Rows are points. Each copy is the shape, with its points in the same order, stretched, turned, moved and blurred by noise. Say if it was mirrored as well.

Shape:
[[ 25.2   5.0]
 [-10.6  -2.9]
 [ 11.8  22.8]
 [  8.5  16.5]
 [-21.4   7.5]]
Copy 1 (5 x 2):
[[ 19.7  26.0]
 [ -6.3   0.0]
 [ -2.5  37.0]
 [ -1.2  29.0]
 [-25.6   3.7]]
Copy 1 is: only turned
Copy 2:
[[ 11.2  22.4]
 [-10.3 -12.4]
 [-12.4  25.0]
 [ -9.8  16.7]
 [-24.9 -10.7]]
Copy 2 is: only turned

Shape (10 x 4):
[[ -3.4  -5.0 -16.7  -5.6]
 [  7.2  -9.0   8.8  10.3]
 [ 35.8   4.3  47.1  -0.1]
 [ 24.6   2.8 -23.3  -6.5]
 [-20.9 -11.2   6.8 -17.2]
 [-18.4  -1.0   9.3  -6.5]
 [-36.4   0.0   6.3  15.3]
 [ 34.5  -4.7 -13.6 -20.9]
 [-25.7  10.1   9.7  -8.4]
 [-34.1   9.0 -10.6  -6.2]]
Copy 1:
[[-11.3  -5.2 -11.2  -3.1]
 [  4.3 -10.5   8.3  10.9]
 [ 27.8  -9.7  45.2  -0.1]
 [-11.6 -25.8   1.5 -16.6]
 [ 11.6  10.9 -15.4  -3.3]
 [  1.3  18.3  -5.6   0.2]
 [ -7.1  22.9 -11.1  19.5]
 [  0.7 -33.3   5.2 -24.2]
 [ -1.5  25.2  -2.0  -1.3]
 [-19.3  21.0 -19.7   0.2]]
Copy 1 is: mirrored
Copy 2 (10 x 4):
[[  0.2 -12.6  -7.5 -11.8]
 [ 19.1   5.1  -7.1   8.7]
 [ 36.8  32.5  26.4  18.7]
 [ 10.9 -25.2  19.2  -6.0]
 [ -2.9  16.5 -19.9 -20.8]
 [ -2.1  12.8 -12.9  -8.5]
 [-15.4  11.6 -42.0   6.3]
 [ 21.7 -10.9  32.6 -15.2]
 [-14.7  19.3 -17.0  -3.8]
 [-29.6   1.1 -28.2  -7.4]]
Copy 2 is: mirrored

Shape (11 x 8):
[[-13.7  10.1   2.7  33.6  -2.0 -24.3 -19.3 -14.9]
 [ -7.0 -31.8  20.8   6.6  -1.3 -15.9  11.2  -8.2]
 [ -5.6  15.6 -13.4 -31.9   1.4   7.3   5.5  13.5]
 [ 26.4  -1.3 -31.2 -14.0  16.3  12.1   4.8  -5.9]
 [  5.6  11.7  16.7   1.9   1.7 -13.4   7.2 -16.4]
 [-14.6  -0.6  -3.9  -0.5 -12.2  -0.1  36.9 -12.3]
 [  1.3 -14.4  -8.7 -17.3   4.2  45.5  -3.6  -1.4]
 [-13.6  14.8   0.2  16.1  -4.1  27.3  -3.7  25.8]
 [ 39.6 -15.8 -10.3 -10.3 -11.3  -3.0  18.2   2.8]
 [ 20.2  13.3 -13.9   8.6  23.6  -8.3   6.0  -6.9]
 [ 32.2  29.2   4.2  11.6 -27.8 -35.0   2.3   4.5]]
Copy 1:
[[ -6.5  10.7 -24.7  18.4  -2.3 -26.6 -13.5 -22.2]
 [-10.4 -20.4  13.5  16.7  -3.0 -16.4  22.9 -13.7]
 [-14.1  -1.2  -4.6 -34.8  -5.3  20.1  -4.0   3.8]
 [ 20.5 -18.6 -16.8 -27.4  25.5  20.3   8.5  -5.8]
 [ 12.0   9.0   1.5  -3.3  -9.4  -8.8   5.2 -11.1]
 [-17.0  13.0  -1.4  -5.1  -4.4   5.3  37.5 -16.1]
 [ -7.9 -27.2   6.7 -10.9   7.7  42.6  -2.5 -27.6]
 [-22.2  14.5 -10.8  14.8  -2.4  34.2 -17.7  -4.0]
 [ 26.9 -22.9 -15.0  -6.6  -0.8  17.8  31.5  10.7]
 [ 23.1   5.4 -12.6 -11.5  24.3  -1.1   2.2   1.4]
 [ 31.2  20.0 -39.9   4.6 -30.5  -5.4   5.9  21.7]]
Copy 1 is: only turned
Copy 2:
[[-16.2  39.1  -0.1  19.2  -2.1 -21.0 -20.2  -5.5]
 [-10.2 -10.1  21.8  20.7   1.0  -3.7  -3.2  -0.1]
 [-12.8   5.2 -27.4 -31.5  -2.7   2.6  13.9  20.3]
 [ 15.7   1.0 -34.5 -15.6  23.3  10.4  11.6  -5.9]
 [  5.3  23.7  16.3  -2.4  -2.0 -10.5   8.0  -1.1]
 [-22.9   4.1   2.3   0.3 -18.2  11.7  20.4 -15.5]
 [  2.1  -5.4 -24.0 -23.4  13.7  44.1 -13.6  11.2]
 [-14.3  31.7 -22.1   1.8  -7.7  30.6  -3.2  35.4]
 [ 25.7 -14.2 -19.1   7.6  -5.4   3.2  17.2   0.4]
 [ 12.2  27.4 -14.0   1.2  23.7  -6.5  18.3  -4.5]
 [ 22.6  32.0  -8.9  15.1 -32.4 -32.8  15.3  10.0]]
Copy 2 is: only turned
Copy 3, 11 rows:
[[-33.2  -1.9  -3.9  26.9   3.3 -14.8 -34.4 -10.4]
 [ -1.4 -23.5  29.7  24.4 -13.8 -15.5   1.7  -1.7]
 [  6.6   1.1 -12.0 -27.1   1.9  -5.1   9.8   2.7]
 [ 38.5 -10.9 -21.7  -6.3  12.6  -7.1  -1.9 -10.3]
 [ -3.1   9.5  17.3   8.2   1.6  -8.5  -3.9 -23.7]
 [-13.6 -13.0  -9.8   2.8 -23.2 -13.0  21.6 -23.3]
 [ 25.1 -14.9 -11.5 -11.2 -21.7  22.6  -0.3  14.4]
 [-11.6  16.4 -25.9   9.4 -14.4  15.7  -6.8  25.8]
 [ 40.0   7.4   3.0   7.6 -15.8 -36.8   4.8  -2.9]
 [ 12.7  11.9 -11.3  14.4  28.6 -19.1  -2.6 -12.8]
 [ -5.2  41.4   5.4  11.3  -3.9 -51.9  -9.7  -9.9]]
Copy 3 is: only turned

Shape (15 x 9):
[[ -5.5  -1.8 -29.2 -10.9  15.9 -23.7  19.3  10.0  16.2]
 [ -5.6 -34.8 -21.2  -7.3  11.9  -4.5  31.3  37.2  -7.0]
 [-24.2  23.7   6.0  -1.6   3.0   6.4  -5.6  23.5 -15.4]
 [ 11.1  -9.1 -25.3 -11.2  -1.0 -29.0   9.4   7.0   2.0]
 [  6.8  -8.2  -8.4   1.9   6.1 -21.8 -11.5  -0.9   8.3]
 [-31.2   6.5  41.1  -7.6  -3.7 -13.6  -7.4   9.8 -15.1]
 [  8.3  -4.4 -32.5  17.4  12.8  -4.8   3.8  21.8 -13.5]
 [-12.8  10.3  -0.9  -8.8  16.0  -9.5  33.7  -8.7   4.2]
 [-17.0  -4.0   4.7  -8.8  12.0 -14.2  -5.4 -14.7 -16.5]
 [-13.3   5.7  -6.5  -5.3  32.9  -8.6 -18.3  28.8  -7.6]
 [  7.1 -29.4   7.6 -34.7  -2.2   9.4  24.5   8.6  20.9]
 [ -5.8  -4.0 -29.0  -4.2  15.4  -7.0  13.1  -8.5  17.9]
 [ 14.7  -2.6   6.2   0.9  37.8  -6.2   7.2  14.2 -11.8]
 [ -9.2  11.9 -26.7 -13.0   4.0   0.5   1.9   1.2 -15.8]
 [  8.3 -13.6  10.1   4.6  24.2 -10.1   6.8 -10.7  -9.4]]
Copy 1:
[[-15.3  -7.3 -20.7 -14.6  16.7 -12.4  41.9  -0.7  -5.5]
 [ -1.3 -28.9   9.2 -30.6  17.2  20.3  32.8  25.8 -15.6]
 [-27.5  41.7  22.4  -5.3 -12.9  11.7  17.7  11.8   2.7]
 [ -1.7 -11.4 -23.0 -24.6  -1.5 -20.1  23.6   1.2 -14.5]
 [ -3.8  -1.1 -16.6 -11.6   1.5 -20.7   1.9   3.0   6.9]
 [ -9.6  26.2  49.2 -16.5 -24.2 -12.8   8.9  -3.6  23.8]
 [-10.9   5.0 -13.4  -4.5  11.0  -0.6  12.0  37.3 -20.8]
 [ -3.0   6.8  15.5   4.8  15.1 -12.8  38.6 -19.0  -8.8]
 [-13.5  16.2  21.1 -18.6  11.1 -23.2   0.7  -8.7  -5.9]
 [-18.5  36.0  -0.3 -25.2  19.7   2.2  13.9  27.3  13.0]
 [ 19.0 -29.6   4.2 -24.3   7.9  30.1  18.7 -33.8   2.7]
 [-19.5  -8.6 -17.3  -0.2  25.1  -8.1  22.2 -13.1  -7.5]
 [ 23.0  22.0   7.6 -10.2  27.2  -3.1  13.1  19.3   1.8]
 [-27.8  23.6  -5.1 -15.0   6.5   0.2  16.0  -2.1 -28.3]
 [ 18.4   5.5  16.1  -4.4  22.6 -17.9  -1.1   0.2  -1.7]]
Copy 1 is: only turned
Copy 2 (15 x 9):
[[ 22.0  -0.6 -37.0 -10.5  15.2  -8.3  36.8  20.3 -17.7]
 [ 28.3 -26.5  -0.1 -30.4  36.8  -9.8  16.7  23.6 -28.2]
 [-16.0  33.6   6.9  -9.5  15.6  20.0   9.0  10.9 -24.1]
 [ 16.8 -10.9 -32.5  -7.8   6.6 -13.9  22.9   0.7 -28.0]
 [ 11.9  -4.8 -21.7  22.4   6.9 -10.3  15.7   4.1  -5.1]
 [-10.5  14.5  35.7   7.4 -12.6  22.6  23.5  10.5 -30.3]
 [  1.4   0.6 -24.2  -3.9  47.6 -18.7   2.9   4.5 -15.7]
 [  7.6  17.4  -4.3 -22.5   5.5  -4.6  51.9   7.1  -4.0]
 [ -1.4  -1.8   2.4   9.3   9.6  14.7  44.5  -9.1 -11.8]
 [ 15.8  16.9  -8.8  17.8  37.2   6.0  21.3  20.6 -22.8]
 [ 44.3 -18.0   4.5 -31.7 -18.6   4.4   8.1   5.9  -1.6]
 [ 13.6  -3.5 -35.0 -10.6  13.6  -3.0  34.0  10.0   7.5]
 [ 27.9  20.8  12.7   4.7  32.9 -23.8  19.7   1.3 -11.1]
 [ -2.4   8.3 -24.0 -15.4  23.6  12.5  26.4 -14.4 -17.0]
 [ 16.7   0.0   8.8  10.8  16.8 -19.7  32.8 -11.4   3.3]]
Copy 2 is: mirrored
Copy 3:
[[-32.4  20.8 -19.0  16.5   3.5 -29.0   1.3  13.2  19.4]
 [-32.2 -11.0 -13.4  27.4 -13.2 -18.7  27.5  32.7   9.9]
 [-35.9  16.9  10.1  -1.7  -6.6  16.1 -19.9  14.6 -13.8]
 [ -6.0  20.3 -17.2  13.9  -4.1 -33.8   2.7  23.1   6.7]
 [ -2.5  15.4  -4.1   6.7  18.7 -23.4  -8.7  23.9  10.9]
 [-28.3 -10.7  28.4 -18.7  -1.6  -9.1 -10.8   9.2 -18.7]
 [-17.9  26.5  -7.3  28.1   7.5  -2.4   6.6  34.8  -2.1]
 [-37.2  16.4  -7.2   1.4   6.4 -15.3  16.5 -10.6   0.1]
 [-16.1  -2.3  -4.1   1.0  17.5 -17.5  -4.6   4.5 -23.6]
 [-41.5   8.7  -6.5  -2.9  23.2  -1.1 -17.3  36.2  -3.4]
 [ -1.8 -19.5 -23.6  -6.2 -11.9 -14.0  14.6   8.0  28.5]
 [-18.5  19.5 -21.0  22.7  15.5 -18.1  -1.7   2.0  16.2]
 [-28.8   9.9  -5.5 -12.3  32.2  -1.6  21.5  32.1  -4.5]
 [-17.2  22.3 -22.6  14.8  -4.3  -0.4 -13.6   8.3 -17.4]
 [-12.5   0.3   0.1  -2.8  32.0 -13.4  21.8  15.4  -8.8]]
Copy 3 is: only turned
Copy 4, 15 rows:
[[ -7.8   2.2 -19.8 -15.3  19.5  -5.9  21.0  21.2  22.1]
 [  3.1  -9.6 -38.0  23.8  32.3  12.8  -3.7  25.8  18.9]
 [ -7.7  33.8  -2.0   3.2 -11.4  -2.5 -27.0  16.6   2.3]
 [  4.3 -13.9 -16.2 -16.2  21.7 -14.7  13.6  15.2   1.5]
 [-10.2 -10.7   9.3 -14.9  15.9  -6.6   4.4  -3.9   0.2]
 [ -3.5  15.3  21.5  12.0  -5.3 -25.7 -41.7   4.4  21.4]
 [-15.2   5.8 -29.2   3.0  23.2   7.5   8.4  11.1 -20.0]
 [  4.5  19.4 -14.8   2.1   5.3 -18.6  16.5   3.5  29.6]
 [ -8.3   1.9  -7.3  -7.7   6.9 -22.1 -19.1 -12.6  13.0]
 [-15.8  25.6  -0.9  -8.0  24.2   8.3 -27.6   8.1   6.5]
 [ 36.4 -18.5   1.9   7.0   7.9  15.6   0.9   4.7  38.5]
 [-12.2  -2.5 -18.1 -15.9   8.0   4.0  25.1   1.2  18.4]
 [  8.6  24.7  -1.9   9.0  37.8   0.4  -6.6  -9.1   1.0]
 [ -0.6  12.2 -29.6 -15.7  -4.1  -6.3  -5.7   8.9  -2.1]
 [  1.9   2.2  -1.0   7.8  27.7 -10.0   0.0 -23.3   5.2]]
Copy 4 is: mirrored

Shape, 15 rows:
[[ 24.8  11.7  16.9 -20.6   4.8   1.4 -22.9  11.2 -13.9  10.9   0.1  -4.3]
 [  5.9   3.9  27.3 -22.3 -10.3   9.0  14.5  10.1 -23.9  25.8  19.5 -20.5]
 [  0.8  25.4  26.1  24.2   8.7  -0.7   0.9 -19.8  17.1  -3.0 -20.6  14.9]
 [ -6.3 -16.7  -4.6  28.7  -5.4  -1.8 -19.1   0.6  10.3 -11.1 -17.5 -21.4]
 [  0.6   4.3   9.9  23.2   9.5  14.1 -31.6  21.5   8.5 -23.0   6.7  17.2]
 [  9.2  13.7  -7.7  12.1  10.8   4.5  16.9 -16.0 -20.8 -18.6  28.2 -13.9]
 [-20.0  21.9 -18.4   2.9   4.2 -13.3  -8.3   4.4 -21.6  20.6  22.4  -0.6]
 [  5.9 -12.9 -19.2  -5.5 -16.0   5.0 -25.0   4.8  -0.5  -6.0 -10.1  16.7]
 [-14.8  14.7 -27.2  -8.7  19.5 -14.0 -30.3  16.0 -10.9  -2.3   9.7 -35.5]
 [ -6.1 -21.7 -20.2  -4.7  -7.6 -20.9 -36.5 -14.6  -0.9  -3.5 -15.9  11.7]
 [ -0.4  -3.6  16.8 -20.1   3.3 -21.2  19.1  22.4  23.6   2.4 -13.1 -29.3]
 [ 10.9  18.7  29.2  -3.3   4.7  18.4  -0.1  -9.3  21.4  18.6  30.9   0.4]
 [ -5.3 -19.7 -19.6  33.9  22.4 -14.8 -31.8   5.7   4.7  -5.9  10.4  15.3]
 [ 28.1  -8.9 -12.7  -3.3 -20.9   8.9 -16.4  -3.3   1.2  29.5 -21.2  14.4]
 [ 11.5  21.0   2.2  15.5  -7.0 -21.0 -31.2  10.5  -0.1 -19.2   8.8  -3.4]]
Copy 1, 15 rows:
[[  6.6   1.4  -6.0 -31.9  18.5  -3.4  -8.4  -1.3 -26.9 -16.8 -15.6  -9.7]
 [ 18.1  27.4   1.3 -36.1  29.2   8.7  29.7  14.5 -24.5 -11.4  20.1 -17.0]
 [-18.2  31.1  28.3   2.3  -3.7  -3.9  13.0 -12.4  12.4 -13.9 -21.2  36.3]
 [ -2.8 -19.4  30.4  27.3  -9.4  -2.3  16.7 -28.9  10.5  -2.7  -2.1 -19.3]
 [-15.3 -24.5  13.2  -4.6 -13.2  19.1 -18.0 -20.5  -8.1  -5.0  12.9  31.1]
 [ 27.8  10.1   4.3   2.5  29.1 -25.3   8.3  -4.6   8.0  19.3  34.4  28.3]
 [-13.2  13.6 -11.9  24.8  31.5   4.8  -3.4   7.8 -16.1  22.8  21.6  -2.1]
 [-10.8 -15.3 -21.7   0.6 -28.6  -0.7   3.7 -13.3  -2.0  11.8  -5.3 -15.4]
 [  4.0 -18.4  -9.3  36.4  44.1  -7.3 -24.9 -12.3 -15.0 -12.8  19.5 -27.5]
 [-30.5 -11.0 -10.7   9.9 -21.5 -25.9  -5.1 -18.6  14.8  15.0 -13.1 -33.1]
 [ 14.8  11.0  23.0  -5.9   5.9  12.9  10.8  16.0  21.9 -50.5   3.4 -34.2]
 [ -4.2  28.5   4.9 -37.3  35.3  31.1  11.1 -13.5  11.4  -8.5   1.4  22.7]
 [-36.1 -39.7  17.0  17.8  -0.6  -1.1 -14.6  -9.0  23.8  27.6   6.3   5.6]
 [ -4.4  -5.9 -20.7 -12.5 -13.7   8.2  30.1  -2.1  -5.0  20.2 -44.3 -24.5]
 [ 10.6  -0.6  17.4   6.4  -2.0   1.9 -37.3 -17.7 -10.2   7.7  -3.6   5.9]]
Copy 1 is: only turned
Copy 2 (15 x 12):
[[ 24.1   8.8  11.1  -5.4  -6.6 -19.7 -16.2  -2.5 -11.6 -12.4  -6.4  26.7]
 [ 18.9  -7.1  20.7 -42.0  -6.0 -15.9  -2.8  15.9  -1.6  -4.9   9.1  26.6]
 [ -5.5   1.3  34.4  15.3  22.5   5.4  -8.3 -11.1  -7.2  -4.0 -18.4   0.6]
 [ -7.2 -17.3   1.0  24.6  -1.5   5.1 -20.4  -6.1  11.3  10.4  13.7  -8.3]
 [  7.8 -11.2  18.4  31.2 -18.8  18.5 -26.6  16.6  -5.6  -7.9  -9.9  28.3]
 [-23.3   6.4   2.1   1.5   3.8  -0.8   2.4  -1.5   0.7 -14.8  17.9  30.9]
 [-12.4  42.9 -10.1  -2.4  -2.8  -3.2 -15.4  19.7  -8.9  15.7  11.2  23.0]
 [ -6.8  11.3 -15.4  12.2 -28.3   1.6 -18.6  -4.7  -9.4   8.1 -13.0  -0.9]
 [  6.1  25.6 -36.5  13.1   4.5  -7.8 -26.5  16.8  10.0  -6.5  23.3  15.2]
 [-10.4  15.5 -29.5  29.4  -3.3 -10.2 -24.6  -7.8 -22.0  17.0   5.0 -34.7]
 [ 35.8 -14.9  13.0   0.2  15.5 -12.2  19.9   6.1  13.4  -6.8   2.4 -21.9]
 [ 16.7   2.3  43.0 -18.9  -5.9  23.7  -6.4  -1.6 -13.2 -22.3   5.8  21.1]
 [ -3.8   9.5  -9.7  47.1  -9.8  15.5 -15.8   4.2 -21.6  19.8  11.3  13.6]
 [  6.9  14.9  -0.2   0.1 -22.8  -5.6 -12.8 -28.4  -4.7  25.7 -16.5  -2.7]
 [ -5.7   9.5  15.8  31.1  -9.9 -12.5 -25.3  15.4   3.6 -14.6   4.2  10.0]]
Copy 2 is: mirrored
